Every row gives one point. The last column is the point's height on a tilted bowl or saddle (a function of degree 2), plus a little noise. Along how many of its main directions does it bend up, bend down or stay straight?

Points (12 x 3):
[[  8.6 -20.6   4.0]
 [  0.7  -4.6 -11.8]
 [  9.2 -33.2   1.9]
 [ -0.3   5.3 -12.9]
 [ -7.9 -26.5 -50.1]
 [ 17.7  -4.7   5.3]
 [  4.2 -11.5  -3.4]
 [ 19.6 -16.2   9.1]
 [ 16.4 -46.0  15.8]
 [  1.7  12.7  -6.2]
 [ 13.9   3.1   3.2]
 [  1.0  16.0  -8.2]]
Directions: 0 up, 1 down, 1 straight

Points (15 x 4):
[[  9.8  11.3   3.8  14.8]
 [ -3.3  36.4  -3.5   8.9]
 [ 20.8  -4.2  -8.6 -17.0]
 [  7.6   4.4   0.2  10.9]
 [  5.4  10.7 -10.6   3.1]
 [-21.7  21.1  24.8  -6.0]
 [-14.6  -1.6  -1.6   8.6]
 [ 19.6 -11.3 -15.9 -30.2]
 [  6.6 -34.6  21.3  22.0]
 [-10.0  21.7  16.4  12.9]
 [-18.1  -7.5  -4.7   6.4]
 [-31.7   1.3   0.9  -9.4]
 [ -6.9 -15.6  49.8  37.7]
 [ 10.2  -8.4   8.8  14.7]
 [ 22.7   2.8   1.9  -0.9]]
Directions: 0 up, 1 down, 2 straight

Points (17 x 4):
[[-31.3  13.3  15.4  11.6]
 [ 22.0  10.7 -12.1  25.4]
 [ -4.3  -3.8 -40.7   8.2]
 [ -7.0  19.4 -13.8   3.4]
 [ -5.3  -1.9  19.0  11.9]
 [  7.0 -25.1  -1.4  14.4]
 [ -0.4 -17.7 -11.2  10.5]
 [-10.0   3.9  11.5   8.0]
 [ -2.5  -2.9   1.2   9.0]
 [ 45.2   7.7  21.8  37.0]
 [ 19.6  -3.2  -3.2  20.6]
 [ -1.1  -1.1   4.9   9.5]
 [-21.7 -20.6 -10.9   8.8]
 [ 14.6  30.5 -28.2  25.9]
 [ -7.1  12.5  24.0  10.0]
 [ 19.7  16.7  -1.8  20.9]
 [ -6.1 -17.9 -11.7   8.4]]
Directions: 1 up, 0 down, 2 straight

Points (24 x 5):
[[  7.5 -18.5  33.0 -21.4 -18.4]
 [  9.5  11.1  -8.3 -10.6 -11.4]
 [  6.1 -30.3  -3.9  25.8 -24.3]
 [-30.2  -5.3  20.5  -4.6 -13.0]
 [ 24.7  -7.7  20.1   7.8  -6.1]
 [-18.3 -20.6 -15.2  10.5 -21.7]
 [  6.0  -4.3  31.3  -8.7  -6.8]
 [ -8.0  -3.1 -14.9 -13.4 -15.5]
 [ -6.4  15.9   2.9   0.5  -4.8]
 [ -0.4  -6.0 -12.9   7.3 -11.6]
 [-11.1   1.6   0.5  29.7 -11.1]
 [ 16.8 -19.8  17.9 -10.4 -13.1]
 [  3.1  31.1 -27.2  -8.1 -34.4]
 [ 26.9   2.5 -10.6  11.0 -13.9]
 [ -5.2   4.1 -39.6   7.1 -37.3]
 [  8.9  11.9  12.9  40.7 -12.0]
 [-25.0 -11.8  19.8   8.1 -12.5]
 [ -3.3   3.2  -4.4 -13.9  -8.5]
 [-10.5 -25.6  16.5  -1.0 -14.9]
 [ -2.2  -0.2  25.7  22.6  -6.3]
 [  6.7  -2.5   0.0  -0.3  -4.7]
 [ -8.2  -4.4  12.1  -3.2  -4.0]
 [ 19.8  22.3  35.4 -15.0 -12.1]
 [ 32.2  13.9  -5.2 -26.4 -24.2]]
Directions: 0 up, 4 down, 0 straight

Points (45 x 7):
[[ 31.8  22.5  -4.3  -7.0  -8.9   6.6  17.8]
 [ 11.9  -4.4 -12.4  -0.5 -12.1  28.6  12.6]
 [-21.0  20.6 -27.0  -7.3   8.0  25.9  21.1]
 [ -8.1   4.6  22.3  10.8  15.6   3.3  -1.2]
 [  3.8  28.1 -21.8 -35.9   0.9  13.2  35.6]
 [ 11.1   6.4   3.8   8.9 -21.7  -4.2   3.8]
 [ -0.8  13.1  -7.8  10.2 -24.9   2.2   2.9]
 [-15.3  -2.0 -10.5  24.6  -1.8   5.0  11.7]
 [  4.1   7.4 -42.1  -8.7  10.9   1.6  28.3]
 [  6.9   9.5   8.1 -25.4   6.8  -0.2  10.0]
 [-26.1  -5.9  11.8  -5.9   5.9  15.6   7.6]
 [ -7.2  -4.0 -23.1 -10.8   7.8  12.4  13.8]
 [  3.4 -17.7  15.7  18.4  -6.3 -18.3  15.1]
 [-12.7   4.2   0.3  17.3  -7.3 -13.6   8.0]
 [  7.0   2.5  17.8  -3.2   9.8 -22.4   5.4]
 [ 18.2   9.9 -13.1  -5.9  -7.3  24.0  11.3]
 [ -4.5   7.3  -7.2  14.2   5.6  12.2   1.1]
 [ -8.8  18.0   8.7   4.6 -33.6  39.7 -21.9]
 [-15.2  11.9  22.7 -10.1   1.1  -1.2   0.4]
 [ 20.5  -0.3  -4.1  -5.9  -6.3  16.7   9.6]
 [ 24.7  12.4  20.7  -8.8  35.9   5.9  15.6]
 [ -2.2 -15.7 -31.5  -1.0  11.1  12.1  13.9]
 [  7.5 -10.4  10.9  12.1   8.4 -17.0   3.1]
 [-33.8 -15.3   5.3  17.4  21.0   8.0   8.2]
 [  2.4   7.1 -11.3  14.9 -26.6 -25.3  15.4]
 [ -4.4 -14.6   1.5   8.8   0.6 -11.2   3.8]
 [ -6.6  -7.4  -6.7   3.4 -18.0  -4.1   9.1]
 [ -6.5 -46.4  -1.6   7.9 -21.4 -15.0  33.7]
 [-36.8 -19.7  10.0   3.5 -12.6  -3.4  30.3]
 [  3.0 -16.6  25.2  -5.9   8.5  -0.5  11.7]
 [ -4.7  14.9  27.3  -8.6  22.5 -11.9   5.4]
 [-21.8  -1.9  22.6 -11.4 -10.3  11.2   8.2]
 [ 13.8  35.0   7.5   2.0  25.2   7.0  11.6]
 [-27.6 -21.8 -28.5  13.7  -5.2  -8.8  33.2]
 [ 14.5  34.1   0.7 -28.6  31.4 -11.9  31.1]
 [-33.1   9.7  31.1 -32.7  33.3  15.8  19.3]
 [ 16.0  -6.9 -12.8  -5.8 -36.4  18.9  15.7]
 [ 16.1   4.7   6.8  16.5  14.2  37.2   5.4]
 [-16.1  -2.3  18.0   1.7  18.8 -11.8  -0.3]
 [  4.4  10.9  16.8  20.4   6.7 -31.3  16.1]
 [ 13.6 -40.8 -47.8 -13.4   2.2   2.3  26.5]
 [  4.3   4.7  -6.2  25.8   1.5  -8.0   9.9]
 [-31.2  -3.3   1.5  -8.5 -29.0 -18.1  21.8]
 [-15.4  19.6  -8.2 -15.2  -3.4  -1.3   8.1]
 [  8.7 -16.2 -18.9   5.8 -13.5  20.8  18.6]]
Directions: 4 up, 1 down, 1 straight

Points (42 x 7):
[[ 20.0   5.6  -7.4  13.8 -18.9 -12.4   8.7]
 [ 25.5 -19.6  27.8 -18.4 -13.2   0.6 -13.9]
 [ 17.4 -15.1  15.5  -0.9  18.6 -29.9 -21.8]
 [-19.1 -11.5 -14.1  40.9  37.7  15.9  70.9]
 [ -8.9  -5.5  -2.2 -11.6  -9.6 -19.0  -4.3]
 [  5.6   5.2   7.4  15.0  -6.5 -19.0   2.3]
 [ -7.8  -5.5 -17.6  24.3 -11.2 -17.5   9.9]
 [-16.3   5.2   0.0  15.9  -3.5  -6.7   6.3]
 [  1.3   4.2  -9.0   1.7  37.1  27.0  17.8]
 [ 30.6 -12.7  12.7  18.9   0.9  -2.9   1.0]
 [  1.5 -18.8  10.8   5.9  -6.4 -20.4  -6.3]
 [-12.7 -22.9  -2.1 -40.8 -10.4  -2.7  -5.4]
 [ -5.9 -10.1  -4.4 -17.3 -18.4  -8.6   1.3]
 [-22.2  -5.1   6.1 -19.7 -37.3  18.1  -0.5]
 [-15.3   7.0  -8.3  21.0  18.3   9.1  28.7]
 [-26.2  -5.9  -4.3   3.9  29.5 -23.4  -9.7]
 [ 18.0  -3.8  -6.6  22.3  12.6 -19.2  11.5]
 [ -9.5   9.0  -6.5 -14.7  15.4   6.3  -2.5]
 [-12.3  20.8  -1.8  -3.6   8.4  -7.2  -3.9]
 [-25.2  16.4  15.8  12.7   2.5 -43.8 -21.6]
 [ 30.2   7.4 -30.2  38.2  -0.8  -6.5  38.2]
 [-24.1   8.5  15.0   3.9  20.4   1.7   1.9]
 [  4.0  18.2   7.4 -22.0  13.0  34.0 -12.9]
 [ 17.9 -24.7  11.7  12.1  24.7 -12.0  -8.2]
 [  6.7  -0.6  -7.0 -17.8 -25.6 -15.1   6.6]
 [-11.7   1.0  -8.0   6.0  -1.9 -33.5  -8.8]
 [-16.3  33.8 -30.0  26.2  19.3  -5.6  26.5]
 [ 12.4  16.4  22.9  15.5  -1.4  14.0  -2.3]
 [-14.8   0.0   9.0 -28.1   4.7  20.3  -6.5]
 [ 20.7 -15.3  -3.6  -7.4  -8.4  19.2  -2.1]
 [  7.7   1.7  -1.3  -3.3  27.2 -19.0 -14.1]
 [-13.4 -24.7  -4.7   2.8 -19.2  -0.1  -4.0]
 [ -1.1  16.6 -10.1   6.5 -14.2 -28.2  -3.1]
 [ 15.1  -4.3  19.5  17.2 -14.4 -23.5  -1.1]
 [ 13.9 -20.2   3.6   5.5   4.8  -6.1  -2.8]
 [-17.0  10.8  16.1 -19.9 -22.7  -3.8  -0.5]
 [-28.8 -12.6  15.6  13.6  11.0   1.7   1.5]
 [-12.8  -1.0   4.1  -0.2   4.1 -18.2  -5.6]
 [-13.5  -3.0  -3.3   4.7  16.7  37.7  18.0]
 [  2.9  13.3  10.5   4.3 -12.0 -12.5  -1.0]
 [-28.9 -42.8  -2.0 -11.8 -16.1  -8.4 -23.9]
 [ 18.1  -1.1 -15.5 -24.3 -10.9 -26.2  -5.1]]
Directions: 1 up, 3 down, 2 straight

Points (72 x 9):
[[-12.5 -15.3  10.5  18.8 -12.0  10.2  -7.0   1.4 -16.9]
 [ 13.3 -16.4  18.7 -12.2  -9.9  -0.6 -16.2  19.5  18.4]
 [ -6.9  -2.7  45.1  11.7  31.6 -12.2   8.9  15.1  -0.3]
 [  1.0   1.9  -2.3 -11.5  29.3  -5.5  16.4   4.8   5.0]
 [ 23.7   1.2   6.3  -1.0   2.1 -19.5  16.5   4.5   6.9]
 [ -9.5  11.0  20.9  -6.4  15.7   0.0 -14.0 -21.7  10.9]
 [-11.4  -7.2  -8.7 -23.5   3.9  -1.1  19.7  16.7 -19.2]
 [ 13.5  24.5  -1.8   6.4  29.4  17.8  -4.9 -16.8  27.3]
 [ 17.5   9.5 -26.5  -6.1 -16.7  14.6  13.1  20.9 -22.4]
 [-17.7   1.5  35.4 -32.1  -6.6  -5.8  16.4 -10.3  -4.8]
 [-22.1  23.2   5.5  22.9  15.8  -8.3 -27.5   4.5   4.3]
 [ 31.4 -28.9   0.8  -5.3 -15.6  23.0   2.9  -9.8  -1.7]
 [  2.2  15.5  16.8   1.6 -33.2   1.4 -34.5   9.8 -12.4]
 [  1.2  -6.0   3.7   4.4   6.8  29.8  19.9 -31.5   3.3]
 [  5.2 -30.2 -22.1   3.5 -10.5  12.1  10.6 -13.6 -18.8]
 [ 12.3  32.6 -20.0 -11.2 -10.2 -55.7  -7.6  24.4 -24.2]
 [ 23.1  -7.3  20.2 -13.1  10.9 -28.7   3.0   6.5  24.3]
 [ -0.5  11.1  27.9 -13.9  -9.5  -2.9  28.2 -15.9   9.1]
 [ 15.4 -16.8   7.3   9.4 -15.0 -29.9 -18.7  19.5   8.7]
 [  2.0 -25.4  -9.1  12.4  21.3 -19.0  18.5  -8.5 -11.2]
 [ 36.0   6.3  15.2   4.9  -0.8 -10.5  21.5 -20.3  19.9]
 [ 36.4  25.5 -14.4  24.7 -14.9  11.0   2.8  25.6 -25.6]
 [-33.0 -17.4  -5.2 -29.1  -5.7 -20.2  -3.4  30.4 -18.7]
 [-27.2 -10.9 -16.9  -8.3  -9.6  26.3  12.3  25.1 -46.9]
 [  4.5  -2.5  18.2 -14.4 -36.9  11.7  23.1  -5.0  -5.2]
 [-13.9   0.5  34.5  12.8  11.0  -8.7  -1.0  -7.1   5.1]
 [-17.7 -19.9 -17.0 -18.7 -25.3  20.6   4.8 -16.7 -33.2]
 [-16.9 -17.1 -12.2   2.5   0.8 -12.6   4.2   2.6 -17.3]
 [ 16.3 -14.7  -1.6 -11.9   7.1   9.4  -0.7  15.1   0.5]
 [  5.4   0.0  23.6   5.5  19.3  -7.3  -6.9   5.6  17.4]
 [ 15.7 -28.2  28.9   6.8  20.4   4.4   0.5   7.1  21.4]
 [-17.1   6.6 -25.5  29.8  27.4  15.0 -22.0  13.5  -2.1]
 [ 14.7  -1.8   2.3  -6.1  -8.9  16.9 -21.6  17.2 -10.1]
 [-12.2 -10.2 -12.1  15.4   3.3 -22.2   6.8 -19.7 -11.8]
 [  8.0 -19.1  -7.0 -10.9 -32.7  17.3   7.5  -0.1 -16.0]
 [  5.7 -12.2  -8.5  -9.3  -3.7  12.9   0.1  20.6 -15.3]
 [ 23.9 -14.8  20.7  -1.3 -38.8  -6.3   4.7   5.5  12.8]
 [ 10.5  20.0 -19.7  -9.5  31.9   3.3 -29.6  15.2  -7.0]
 [ -5.5   6.2  37.9 -11.7  15.0   1.4  -3.7  -1.0  10.2]
 [ 17.3   3.4 -19.4   8.2  -0.1   3.7  -0.4  15.8 -11.7]
 [  5.8  13.4  -6.1  21.2   2.3 -18.3  30.5 -14.9  15.1]
 [-27.0 -12.3   5.9 -23.3 -13.7  21.1  17.5  -9.2 -34.2]
 [ -8.9 -21.9 -29.8  10.8   6.6   3.7 -12.7  29.5 -26.6]
 [ -7.9   0.7   8.6   2.8 -11.5 -16.1   0.4   2.5  -2.4]
 [  8.2 -12.8   4.2   4.8  14.8 -28.5   1.6  -7.5   3.8]
 [ -3.4  35.0  -7.0 -13.1  19.1   2.2  41.8  -9.6  36.6]
 [ 18.0 -19.8 -10.6 -15.3   1.2   0.5 -40.3  -5.4   5.7]
 [-37.8  10.4  10.1  11.2  13.8  25.4  -7.6   2.1 -19.8]
 [-13.8  17.8   3.2 -12.3  -0.8   6.8   2.9 -13.5  -0.4]
 [ 22.6  11.8  27.4  -3.0   8.2  36.9  36.6  15.7 -15.0]
 [  4.6   1.9  -9.5  -3.3  -9.6  -6.9   7.9 -30.0  -3.1]
 [  5.2  -4.4  19.3  -8.1 -12.2  44.9  -2.8 -35.6 -37.0]
 [-22.6  16.6  -3.9  -6.0  -0.9 -19.5   9.2 -12.7   7.5]
 [-13.8   5.3 -10.6   0.7   4.9   4.5  10.5   1.7  -4.5]
 [  9.2  17.4   1.3 -14.0  15.6   0.4 -10.0  -0.8   6.5]
 [-35.0  -2.2  -1.2   1.7  14.3   9.5 -16.9 -15.8 -13.5]
 [  6.3   9.5   7.1   9.2 -12.2  -9.6 -14.1   5.6  -1.6]
 [ -4.9   7.7  30.8  -3.6  11.4  -5.7 -14.5 -33.9  12.9]
 [ -7.2  -4.6 -13.8 -17.9   2.5  -2.6  -3.9  18.1 -12.5]
 [ -7.2   9.2   6.5 -25.4 -33.5 -16.4 -14.1 -13.5  -0.4]
 [  1.8  30.4  18.8  -0.2  42.2   2.6 -45.2  10.1  22.9]
 [  2.1   9.6  -9.2   3.0   3.8  -9.9   4.9 -28.3   6.6]
 [ 12.4 -10.0 -17.4  10.3  17.4 -11.6 -30.6  -3.5   1.4]
 [ 17.5  -1.1  -3.1   7.4 -13.6 -28.3  -7.1   5.6  -4.8]
 [ 24.8  16.6  10.5  -0.3  23.0  38.8   0.3   4.7   2.6]
 [  5.3  29.9  14.3 -13.5 -13.5  18.8   2.5  13.9 -18.5]
 [ 41.5  32.2   4.8  -7.3   1.5  21.5  -7.9   6.6 -14.7]
 [ 10.4   3.9   1.6 -32.4  16.6  13.2   1.5  21.5 -11.0]
 [ -7.7   8.7  -5.8  14.1  -0.4  36.0   0.0   0.9 -15.9]
 [  9.9   7.8 -15.1  18.6  -5.9  12.0  20.2 -25.9  12.6]
 [ 14.3   1.2 -15.5  -5.0  -2.5  -5.4 -17.5  16.8  -8.6]
 [-18.9 -16.7 -23.9 -16.5  18.6  25.8 -15.5 -13.4 -24.2]]
Directions: 2 up, 3 down, 3 straight
